Each row is a point. Each copy is the shape, with its points in the same order, turned, moved and blurred by noise. Say if it was mirrored as well.
In the rows, zero is written as 128.

Shape (6 x 3):
[[104  50 129]
 [175 136 146]
 [103 103 147]
 [198 128 137]
 [107 125 143]
 [126 136 116]]
Copy 1 (6 x 3):
[[ 72  87  73]
 [146  95 154]
 [ 84 119 114]
 [159  78 149]
 [100 136 125]
 [130 135 116]]
Copy 1 is: only turned
Copy 2, 6 rows:
[[107  65 158]
 [169 146 109]
 [122 124 163]
 [183 129  87]
 [120 139 148]
 [116 146 121]]
Copy 2 is: only turned
Copy 3 (6 x 3):
[[ 70  87 102]
 [170 101 145]
 [ 93 123 138]
 [185  83 134]
 [114 137 142]
 [135 141 118]]
Copy 3 is: only turned
Copy 4, 6 rows:
[[125  47 129]
 [168 141 156]
 [109  96 132]
 [197 143 156]
 [115 117 131]
 [136 132 107]]
Copy 4 is: only turned

Shape (10 x 4):
[[108 159 112  88]
 [142 131 114 164]
 [128 116 114  87]
 [131  78 129  82]
 [164 147 101 127]
 [112 120 171 184]
 [128 170  96 161]
 [197 120 168 153]
 [120 138  85 121]
 [122 125 105 112]]
Copy 1 (10 x 4):
[[ 77 157 159 102]
 [109 146  72 138]
 [118 128 147 100]
 [137  98 154 113]
 [115 168  90  97]
 [ 97 135  93 194]
 [ 68 166  79 113]
 [161 175  85 159]
 [ 87 130 104  92]
 [103 130 118 103]]
Copy 1 is: only turned
Copy 2, 10 rows:
[[ 70 116 123 177]
 [140 132 118 127]
 [ 92  87 150 159]
 [ 94  55 160 136]
 [124 142 153 154]
 [116 117  82  75]
 [128 158 101 158]
 [122 141 170  71]
 [119 114 123 177]
 [107 100 130 159]]
Copy 2 is: mirrored
Copy 3:
[[141 191 101 143]
 [125 113 142 154]
 [128 158  76 123]
 [105 139  67  97]
 [167 124 119 142]
 [ 76 129 176 128]
 [144 139 146 183]
 [143  93 165  80]
 [133 141  98 167]
 [128 145 100 143]]
Copy 3 is: only turned
Copy 4 (10 x 4):
[[ 85 170 108 123]
 [146 116 120 154]
 [112 155 148 104]
 [118 133 176  78]
 [152 160 130 150]
 [150  68  84 115]
 [126 133  92 178]
 [215 126 120 110]
 [104 146 135 151]
 [114 142 139 133]]
Copy 4 is: mirrored

Shape (10 x 6):
[[176  86 104  95 127 126]
 [136 133  85 145 175 122]
 [145 112 131  59 137 139]
 [108 165 116 130 160  92]
 [102 136 103 158 173 119]
 [104 113 153 132 193  51]
 [127  97 131  89 136 111]
 [155 171 131 104 102 152]
 [104  99 148 139 170  90]
 [141 177 136 132 164 141]]
Copy 1, 10 rows:
[[170  93 137 102  93 121]
 [174 150 118 140 145 119]
 [123 104 147  87 114 160]
 [142 150 109 116 192 111]
 [146 156  95 150 162 117]
 [128  75  99 140 215 113]
 [127  89 113 101 128 136]
 [109 156 156  85 107  99]
 [127  97  96 156 168 125]
 [123 167 161 132 158 106]]
Copy 1 is: only turned
Copy 2:
[[156  93  99 106 119  85]
 [127 142  69 117 162 140]
 [124  82 134  81 148 105]
 [109 175 108 111 156 144]
 [118 145  79 125 150 172]
 [163 175 111  61 132 178]
 [131 110 129  82 119 117]
 [105 125 153 140 167  84]
 [157 144 115  96 122 175]
 [116 143 124 133 207 133]]
Copy 2 is: mirrored
Copy 3:
[[166  65 155 108  94 135]
 [140  92 116 145 127  83]
 [154  88 191  91 127 132]
 [101 138 135 129 118  86]
 [108 110 127 165 133  91]
 [ 96 124 185 171  70  76]
 [125  86 179 120 101 138]
 [162 139 141  85 144 152]
 [109 107 172 176  95 105]
 [158 146 139 130 147  97]]
Copy 3 is: only turned
Copy 4 (10 x 6):
[[170 156  90 113 112 109]
 [142  92  82 129 152 156]
 [145 190 108  96 137 141]
 [ 82 104  95 116 159 157]
 [119  86 106 145 175 157]
 [ 89  97  87  80 212 109]
 [128 165 105 113 151 115]
 [117 144 145 108  87 166]
 [115 111 114 109 198 109]
 [121 102 129  97 136 183]]
Copy 4 is: mirrored

Shape:
[[ 65 201 137 100  94 181 121 142]
 [123 111 136 134 167 117 126 132]
 [154 116 102 122 129 130 138 142]
 [104 158 169 150 122 122  98 155]
 [141  84 133 136 163 163 148 146]
 [ 86 147 136  91 104 105 131 140]
 [124 167 148 149 138  78 149  94]
 [186 123 152 155 138 114 100  96]
 [125  98  41 130  89 148 168 133]
 [115 151 140 128 180 137 102 147]
 [109 141 151 162 138 170  82  76]]
Copy 1 (11 x 8):
[[ 96 191 114 166 208 171 122 153]
 [168 108 140 127 149 122 122 113]
 [137 132 137  95 119 116 135 126]
 [140 111 125 157 177 147  73 139]
 [152 111 177 109 147 115 149 133]
 [103 146  88 129 171 155 108  95]
 [150 117 105 185 109 140 111  90]
 [164 126 143 159 101  68  88 121]
 [ 97 135  96  77 124 106 189 152]
 [183 137 131 135 170 149 106 133]
 [156 135 126 192 182  73 124 154]]
Copy 1 is: mirrored
Copy 2:
[[123  93  96 103 113 199 147 193]
 [114 137 134 127 157 124 108  94]
 [145 148 132 153 152 101 118 142]
 [ 73 110 145 118 119 142  95 155]
 [157 161 173 127 153 133 123 100]
 [104 145  80 134 111 148 107 149]
 [ 62 124 104 132 125  92 143 117]
 [117  96 160 145 123  62 102 105]
 [168 173 120 212 157 132 167 164]
 [113 107 136  99 172 142  98 126]
 [112  52 159 145 124 150 131 103]]
Copy 2 is: mirrored
Copy 3:
[[ 32 162 116  87 107 106 123 159]
 [114  86 158 161 134 120 152 152]
 [130  88 116 132 137 114 143 119]
 [ 85 119 146 151 142 123  85 166]
 [127  95 128 154 160 156 175 133]
 [ 81 111 155  89 108 110 121 135]
 [128 146 183 168 117  82 116 127]
 [178 119 126 177 124 124 106 162]
 [113  99  82 128  95 131 171  43]
 [ 82  97 140 149 145 101 141 183]
 [104 152 114 178  82 144 130 190]]
Copy 3 is: mirrored
Copy 4:
[[ 60 179 155 191 180 161 110 136]
 [143 127 145 108 139  98 145 129]
 [141 125 101 112 132 143 130 131]
 [136 125 174 162 156 118 105 143]
 [155 106 127  91 155 138 182 153]
 [ 73 132 144 152 117 135 118 133]
 [144 166 172 116  99 128 105  97]
 [191 105 158  89 157 154  96 111]
 [128 109  63 146 113 186 189 102]
 [119 146 143 122 178  87 122 131]
 [130 139 206 131 205 146 141  86]]
Copy 4 is: only turned

Shape (13 x 9):
[[127 169 108 148 170 166 100 162 164]
 [120 126 153 184 158 129 112 161  93]
 [128 130 160 115 131 108 151 122  65]
 [106 130 142 149 150  92 138  91 113]
 [121  81 129 119 138 103 174 111 103]
 [155 123 153 103 112  72 160 109 136]
 [128  99 174 142 101 121 148 100 129]
 [174 144  59 144 135 169 103 135 171]
 [159 109 170 133 161 109 179 105 122]
 [ 83 143 142 165 171 131 123 175 128]
 [117 122 161 111 123 130 183  98 103]
 [157  92 126  88 117 117 144 121 147]
 [161 165  65 175 117 152 139 170 186]]
Copy 1:
[[209 131 118 134 170 155 120 145 106]
 [129  97 159 166 175 144 106 115 123]
 [ 89 108 137 164 135  98 163 102 113]
 [102 123 137 177 138 112 138 141 167]
 [ 86 115 165 158 119 127 195 139 148]
 [ 97 130 156 124 104  71 160 142 151]
 [100 121 153 140 101 137 132 103 175]
 [201  84 105  96 136 160 140 184 130]
 [114 120 162 139 154 103 184 106 174]
 [157 139 169 187 165 153 108 138 106]
 [108 131 139 166 106 115 185  94 150]
 [107 134 148  93 106 126 176 155 137]
 [237  78 149 119 121 133 131 182 133]]
Copy 1 is: only turned
Copy 2 (13 x 9):
[[120 133 133 122 140 165 134 120 217]
 [109  98 143 181 125 147 124 118 141]
 [130 143 136 160 167  96 134 103  86]
 [106 112 127 121 112  97 160 110 112]
 [146 153  96 149 113  82 156 122 107]
 [168 141 149 111 130  49 155 122 117]
 [149 158 161 125 107 109 140 151  88]
 [166 162 120 105 103 147 105  93 230]
 [179 118 123 132 132 111 182 121 107]
 [ 86 114 139 171 141 143 152 144 177]
 [140 174 133 127 143 103 171 120  84]
 [180 159 115 114 131  82 126 143 133]
 [161 161 167 132  87 125 139 100 240]]
Copy 2 is: only turned

Shape (14 x 9):
[[163  82 174 118 127  98 136 144 147]
 [163 151  97  96 127 143 120 119  97]
 [ 56 127 117 143 123 163 193 124 148]
 [151 113  78 155 135 122 103 131 125]
 [204 107 168 139 163 103 147 117 162]
 [ 88 131  69 115  96 147 165 147 149]
 [ 86  99  73 130  84 125 151  92 118]
 [166 114 165 158 125  94 162 146 104]
 [159 123  95 145 122 150 107 151 109]
 [ 83 142  61 123  87 121 147 150 141]
 [186 119 197 154 111 127 113 122 151]
 [152  98  96 122 140 148 117 147 103]
 [131 114 197 141 160  79 116 126 142]
 [ 83  97  86 115 100 145 138 141 126]]
Copy 1:
[[164 110 184 138 100 110 157 149 105]
 [147 135 100 143 105 119  82 104 108]
 [ 92 105 135  84 199 144 150  96 100]
 [153 127  91 171 153 111 117 146 122]
 [196 115 156 177  95 132 180 114  94]
 [120 127  93  71 178 114 118 129  91]
 [ 77 108  83 101 149 114 136 140 129]
 [136 143 169 170 111 147 148 151  75]
 [154 130 108 159 146 132  86 154 114]
 [112 160  86  77 179 110 118 141 106]
 [184 123 171 154  91 173 147 143 135]
 [151 103 116 156 141 106  90 143 102]
 [152 145 206 166 117 115 168 116 139]
 [106 108 116  93 166 103 108 142 119]]
Copy 1 is: only turned
Copy 2, 14 rows:
[[149  66 161 111 157 157 109 134 143]
 [128 163 127  98 154 190 160  99 100]
 [113 128 113 140 128  99 217 163 158]
 [146 145  92 148 134 185 125 130 118]
 [129  85 148 107 183 192 101 171 156]
 [133 139  87 112  87 138 201 131 144]
 [132 142  66 133 132 119 180  93 164]
 [182 115 166 123 182 157 126 148 155]
 [149 149 129 151 126 196 148 118 112]
 [156 161  86 113  86 125 185 126 141]
 [119 114 196 129 153 169  87 141 163]
 [141 118 124 147 138 190 157 112  97]
 [138  98 161 117 175 117  84 171 118]
 [139 124 100 135 105 126 186 104 124]]
Copy 2 is: only turned

Shape, 15 rows:
[[137 144 113 153 106 134 147  76 124 113  96]
 [165  93  97 109 152 109 150 170 184 184  96]
 [146 160 148  53 157 176 159 138 121 149  90]
 [108 126 161 108 178 150 139 110 139 180 137]
 [179 164 129 124  79 156 149  81 106 195 116]
 [108 152 110 130 171  82 145 160  99 153 156]
 [172  92  79 115 162 137 120 160 109 111 147]
 [162  95 128 143  79 109  96 135 158 139 110]
 [125 106 110 108 138 129 129 131 134 148 144]
 [185 126  96  94 167 107 107 133 192 135  96]
 [121 152 165 149 119 163  98 100 131 100  80]
 [ 97 171 120 139  84 156  99 119 144 174  79]
 [103 162 164 147 148 157 161 125 112 143 172]
 [167 107 148 143 143 122 125  71  99 112  94]
 [105 150 147 104 114 133 162 101 118 148 166]]
Copy 1:
[[130 135 116 150 128 144  79  92 132 141 145]
 [178 168 177 109 100 131 178  85 126  72 110]
 [118 173 115 164 142 180 174 152  83  87 128]
 [107 161 150  89 164 158 157 136 101 130 101]
 [122 199 127 179 157 106 109  80  73 145 131]
 [ 80 125 116  88 114  95 139 117 123  78  87]
 [181 137  93 108 122  89 154 145 148  88 124]
 [163 138 168 151  93  94 147  96 146 161 135]
 [144 125 129 105 133 117 158 115 112 121 114]
 [168 162 133 138 121 151 191  82 182  95 116]
 [108 150 123 149 106 168 114 143 146 181 157]
 [ 98 169 124 136  78 151 142  76  88 178 147]
 [ 65 140 134  90 164 119 119 146 101 124 148]
 [150 149 126 156 143 140  83 140 158 148 100]
 [ 89 111 134 129 170 119 131 114  84 128 127]]
Copy 1 is: mirrored
Copy 2:
[[103 113 150  75 124 156  97 117 118 104 103]
 [150  73  83 158 148 123 160 148  68 118 142]
 [154 105 177  86 186 111 154 155 103 178 131]
 [139  98 155 128 127 141 123 183 141 165 166]
 [ 66  76 151  71 123 164 130 108  87 178 132]
 [121 167 108 157 115 133 154 155 147 158 113]
 [155 163 127 151 134 105 130  85  94 123 160]
 [135  70 123 146 130 182 133  72 110 103 124]
 [126 117 143 158 133 134 124 133 112 133 142]
 [166 109  85 131 193 157 124 129  78 112 153]
 [168 100 174  74 129 180  89 111 142 127 100]
 [130  73 159 119 119 192  97 137  89 165  65]
 [125 146 180 109  86 165 152 164 151 157 141]
 [129 103 130  74 133 129  92  94 160 115 143]
 [ 84 125 187 125 131 157 145 156 143 144 137]]
Copy 2 is: mirrored
Copy 3, 15 rows:
[[134 129 120 136 139 148 121 127 133 113 227]
 [121 118 143 129  98 187 134 114 197  69 110]
 [ 76 151 109  62 125 143 151  55 146 100 148]
 [123 136  82 117 179 154 127  79 174 106 130]
 [180 106  99  92 108 145 130  68 117  85 203]
 [129  98 129 129 173  97 175 130 145 111 108]
 [103 108 174 102 141 116  87 132 143  90 103]
 [164 119 150 126 109 189  95 144 129 133 147]
 [139 140 137 135 137 137 120 104 154 115 115]
 [124 148 165  79 118 182 135 152 187  83 141]
 [103 154 107 109 165 179 104 128  93 143 203]
 [157 165  98 130 135 189 162 112  74  94 173]
 [123 112  40 108 165 104 132 108 128 121 151]
 [131  99 153 106 164 153  92 104 160 123 206]
 [149 138  82 122 145  94 142  88 146 140 150]]
Copy 3 is: only turned

Shape, 15 rows:
[[121 119  96 146  83 100  86 153 142 136 167  78]
 [117 129  75 134 148 143 166 124 126 119 126 143]
 [113 137 145 118 123 144 106 150 135 122 156 135]
 [113 110 134 102  57 122 126 111 115 192 104 142]
 [109 169 154 168  99 143 115 118 116 144 167 207]
 [110 128 194 153 138  84 134 128 152 123 100 161]
 [187 183 184 152 112 142 129 148 148 138  86 199]
 [136  95 138 140 153 106 112 132 103 150 151 177]
 [100  97 129 135 105  93  95 133  96  97  49 155]
 [128 165 126 144  83 115 138 142  85 100 134 113]
 [152  78  77 184 129 132 167 151 164 143  87 132]
 [111 164 112 125  64  77  97 170 139 102 185 130]
 [135 151 120 123 126 103 120 144 142 143  58 107]
 [118 143 140 130 129 156 191 146  97 118 125 154]
 [121 109 116 127 114 110 138 100 147  97 162 116]]
Copy 1 (15 x 12):
[[180 100 144 115 121  92 142 132 128 102 178 190]
 [144 147 112 164 142 176 117 124 144 111 129 147]
 [118 113 161 144 121 111 143 139 141 100 134 140]
 [129 138 104 131  57 106 167 124  83 160 135 145]
 [143 142 204 175 126 135 172 146 103 150  79 158]
 [125 132 146 117 153 104 180 105 162 174 102 107]
 [129 143 177 135 134 134 133 191 130 213 102  90]
 [116  91 148 157 154 156 183 112 111 146 145 125]
 [110 136  65 156 167  83 165 122 139 183 137 155]
 [149 129 117 108 147 110 131 165 102 114  94 166]
 [209 131  89 158 130 167 143 129 162 151 179 108]
 [145 130 174  90 134 103 164 160 127 115 144 223]
 [135 114 100 122 121 105  94 128 159 178 138 138]
 [130 139 113 147 132 163 143 152 138 108  77 120]
 [143 157 142 118 148 127 149  96 120  91 155 148]]
Copy 1 is: mirrored
Copy 2:
[[145  85 107 169  69 123  95 105  78 166 118  86]
 [126 139 105 115 117 179 140 105 108 110  92 109]
 [157  99 128 142 125 132 119 146 108 123 148 103]
 [109 125 122 126  89  86 169 180 109 169  82  84]
 [152 118 166 114 145 141 158 172  34 126 131 127]
 [127 106 182 154 133 107 178 119 125 112 125 160]
 [157 187 142 122 154  68 161 139  76 110 158 157]
 [132  64 131  93 148 111 143 118  93 121 105 136]
 [137 110 148 180 165 101 148 111 122 142  38 105]
 [122 141 161 149 107 126  96 109  73 120 108  74]
 [141 140  75 114 102 138 188  46 106 151  93 123]
 [158  91 139 191  73 130  86 139  43  94 110 101]
 [ 93 154 103 182 128  99 131 116 129 141 103 122]
 [128 154 150 105 131 154 157 115 112  87 120  84]
 [151 100 150 127  67 164 114 110 125 133  95 130]]
Copy 2 is: only turned
Copy 3 (15 x 12):
[[ 84  65 150 154  74 103 100 126 150 123 148 114]
 [114 178 110 127 129 108 123 130 156 129 140 111]
 [118  91 104 136 134 124 138 111 161 106 146 138]
 [123 126 117 158  99 169 132 149  73  88 141 162]
 [ 75 130 110 164 182 152 117 124 154 100 178 194]
 [127 106 160 142 189  96 151 145 133  54 130 171]
 [117 141 119 158 188 168  97 122 168  46  78 199]
 [136 110 118 159 160 114 135 162 149 144 146 179]
 [149 119  96 154 141  53  93 154  86  71 121 165]
 [119 126 135 161 106 107  84  85 148  98 160 167]
 [113 175 145 185 139 103 109 168 150 111  90  74]
 [ 66  75 129 146  67  93 119 116 184  86 169 172]
 [127 127 150 114 119  98 106 118 106  82  76 143]
 [147 175 114 158 152 121 135  84 158 102 155 146]
 [128 112 139 121 120 112 110 151 163  96 182 112]]
Copy 3 is: mirrored
Copy 4, 15 rows:
[[124 192 170  79 163 116 109  94 117 127 119  73]
 [ 94  91 161 137 112 121 109 134 118 100 146 114]
 [151 173 162 121 142 136  95 147 128 136 131 124]
 [193 116 139 144 157 108 135  71  92 141  81 123]
 [168 145 130 151 126 126  60  89 132 161 174 160]
 [154 123 161 101 161 164 122  91 179 129 125 186]
 [186 137 108 165 114 138 155  95 194 137 166 166]
 [119 105 145 142 155 150  92 109 151 185 120 125]
 [148 105 126 117 160 144  86  92 179  78  72 124]
 [112 181 125 137 123 104 100  96 128  98 114 138]
 [121  84 204 138 112 140 146  74 165  96 137  61]
 [140 199 158  68 140  62  77 106 136 134 127 128]
 [139 133 132 125 177 123 167 105 155  78 123 120]
 [115 124 158 180  93 126 120 124 127 110 127 169]
 [116 137 156  71 116 142 102 109 109 131 132 117]]
Copy 4 is: mirrored
